Each row is a point. The points of each table are mixes of a few directions, plus a little noise. How many directions does each table use, and how many do they share? Where both have some left over, give the other angles between the two spaces (their principal angles), to ten degrees, smallest first.

First:
[[ 16  36]
 [  9  19]
 [  3   7]
 [-10 -27]
 [ -3  -7]
 [-26 -60]
 [ 15  31]]
Second, 6 rows:
[[-41  18]
 [ 30 -14]
 [-35  15]
 [ 41 -17]
 [ 18  -8]
 [-14   6]]
Directions: first 1, second 1, shared 0; angles 90

First, 4 rows:
[[ 35  11  -9]
 [  7   6  11]
 [  7  -6 -31]
 [-49 -11  29]]
Second, 5 rows:
[[-10 -29  16]
 [-10 -27  14]
 [  1   3  -2]
 [ -3  -8   4]
 [ 21  60 -33]]
Directions: first 2, second 1, shared 0; angles 50

First (9 x 6):
[[-13  11 -46 -13  -2  49]
 [ -3  -1 -13 -12   8  -3]
 [ 15  34   4  15  22 -11]
 [ -2  11 -22 -12  13   8]
 [  2  -2  14  -6   2  -8]
 [ 12  14   5  14  18 -31]
 [-14 -57  23  30 -60   3]
 [ -1  -9  32 -22  -5   5]
 [  3   1   1   7   5 -14]]
Second (8 x 6):
[[ -8  -8  -3  13 -30 -12]
 [-13 -12  -4  19 -44 -18]
 [ -3  -3  -1   4 -10  -4]
 [-12 -11  -3  18 -43 -17]
 [ 15  14   5 -23  54  22]
 [ 13  12   4 -20  46  19]
 [ -5  -5  -2   8 -19  -8]
 [ 13  13   4 -20  47  18]]
Directions: first 4, second 1, shared 0; angles 30

First (9 x 8):
[[ -6  -9 -26 -11   2  27  17 -29]
 [ -2  -5 -11  -5   1  12   7 -12]
 [  3   5  13   5  -1 -12  -9  14]
 [  4   9  24  10  -2 -25 -15  27]
 [  7  12  30  13  -4 -33 -21  37]
 [ -4  -6 -15  -6   2  16  11 -19]
 [  9  17  41  18  -4 -44 -27  49]
 [ -4  -6 -16  -7   2  20  12 -19]
 [ -9 -16 -40 -17   4  44  28 -47]]
Second, 8 rows:
[[ -2  -3  -7  -3   1   8   5  -9]
 [ -3  -5 -11  -5   1  12   8 -13]
 [ -7 -13 -33 -14   3  35  21 -38]
 [  7  12  30  13  -3 -33 -20  36]
 [  2   4   9   5  -1 -10  -6  11]
 [ -4  -6 -16  -7   1  17  10 -19]
 [ -5  -9 -24 -10   2  26  16 -28]
 [ 12  20  51  22  -5 -54 -34  60]]
Directions: first 1, second 1, shared 1

First (9 x 9):
[[ 27 -33  -6 -30 -16   6  12 -11   1]
 [ 14 -14 -17   4  20   2  24  39 -16]
 [ 25  -1 -19 -22 -25 -23 -29 -46   4]
 [ 10 -17  11 -27 -34  -2  -2 -36  13]
 [-16  22  -4  27  23  -5  -1  25  -8]
 [ -5  22 -12  15  25   6 -31  -2  -4]
 [-14  15  -2  23  29   9  -1  27  -7]
 [-20  -9  31   3 -22  -5  43  17   8]
 [-20  14  17   7   1  12 -16 -13  10]]
Second (10 x 9):
[[-42  28 -34   5   6  -4  13   2  36]
 [ 18 -12  15  -2  -2   2  -5  -1 -16]
 [ 25 -16  20  -3  -3   2  -8  -1 -21]
 [ -7   4  -6   1   1  -1   2   1   6]
 [ 60 -40  48  -8  -8   5 -18  -3 -52]
 [-17  11 -13   2   2  -1   5   1  15]
 [-41  28 -33   5   5  -4  13   2  35]
 [-10   7  -8   1   1  -1   3   0   9]
 [ 44 -29  35  -6  -6   4 -13  -3 -38]
 [-29  19 -24   3   4  -3   9   2  26]]
Directions: first 4, second 1, shared 0; angles 60

First, 9 rows:
[[  3  14  -4 -27   3   9 -31   0 -21  14  -2 -10]
 [ 16 -26  21 -27  12  11 -10   1   3  10  34 -18]
 [-15  -4 -24  16 -11   2  -7   8  27  -7   8  15]
 [ -1 -42  -9  -1   5   7   5  16  46 -10  38  16]
 [  0 -22   0  18   6  -9  35   7  26 -17   3  19]
 [  2  19  -7 -21   0   3 -37  -4 -20  13  -6 -17]
 [  2  33   1  -1   6 -12  15  -7 -36  -2 -47   7]
 [  2  27  -2  34  -7 -38   5 -22  -8 -10 -36 -29]
 [ -8   1  23   8 -13  28  24  -2 -17   9   7  18]]
Second (10 x 12):
[[ 36  11 -25   4  -8  19   1  12  -8 -24   7 -12]
 [ 38  12 -26   4  -9  20   1  13  -9 -25   7 -12]
 [ 36  11 -25   4  -8  19   1  13  -8 -24   7 -12]
 [-42 -13  29  -5  10 -22  -1 -15  10  28  -8  14]
 [-11  -3   7  -1   2  -6   0  -4   2   7  -2   4]
 [-60 -18  41  -7  14 -32  -1 -21  14  40 -12  20]
 [-24  -7  16  -3   5 -12   0  -8   5  16  -5   8]
 [ 21   6 -14   2  -5  11   0   7  -5 -14   4  -7]
 [ 50  15 -35   6 -12  26   1  18 -11 -33  10 -17]
 [-44 -14  31  -5  10 -23  -1 -16  10  29  -9  15]]
Directions: first 5, second 1, shared 0; angles 80

First:
[[-29  -6  -3   7  -8   3 -14  -1  16  -9  -3 -18   7 -12]
 [ -2  34 -11  21   1  17  -5  -4   9   5   1 -28 -18  21]
 [  4  -8  -1   0  -3  -1  -1  15   1   2 -19  -5  -7   4]
 [ 14  22 -34   3   4  10 -36 -30  -4 -33  14 -13 -12  -8]
 [-27   2  24   5   2   4  22  -1  12  24  15  -1  16   8]
 [ 14 -12 -15  -9  -5 -17 -12  -8 -15 -25   1  23   5 -28]
 [ 16 -12   3  -2  -5  -8  11  28  -7   8 -27   6 -10   7]
 [ 11  -5  23  -7   6  -3  33  16  -6  29  -4  17   1  19]
 [  1   4  13  -5   7   3  14  -7  -2  14  14   8   6  10]
 [-22 -16   2   8 -21 -37  14   4  -6 -10   1  37  26 -48]
 [ 19  -2  -3 -23  21  28 -25 -13   3  -5   4 -25 -13  27]]
Second (10 x 14):
[[-17 -10  21   1  17   8   0  51  -6   0 -42 -11  29   5]
 [  5   3  -7   0  -5  -3   0 -16   2   0  13   4  -8  -1]
 [  3   2  -4   0  -3  -2   0 -10   1   0   9   2  -6  -1]
 [ -7  -4   9   1   7   4   0  21  -2   0 -18  -4  12   2]
 [-11  -7  15   1  11   6   0  34  -3  -1 -28  -8  19   2]
 [ 14   9 -18  -1 -14  -7   1 -43   5   0  36  10 -24  -3]
 [  8   5 -10   0  -8  -4   0 -24   3   0  20   5 -13  -2]
 [  8   5 -10   0  -7  -4   0 -24   3   0  19   5 -13  -2]
 [-20 -12  26   2  20  10   0  60  -7  -1 -50 -13  33   4]
 [ 16  10 -21  -1 -16  -8   0 -49   5   0  41  11 -27  -4]]
Directions: first 5, second 1, shared 0; angles 40
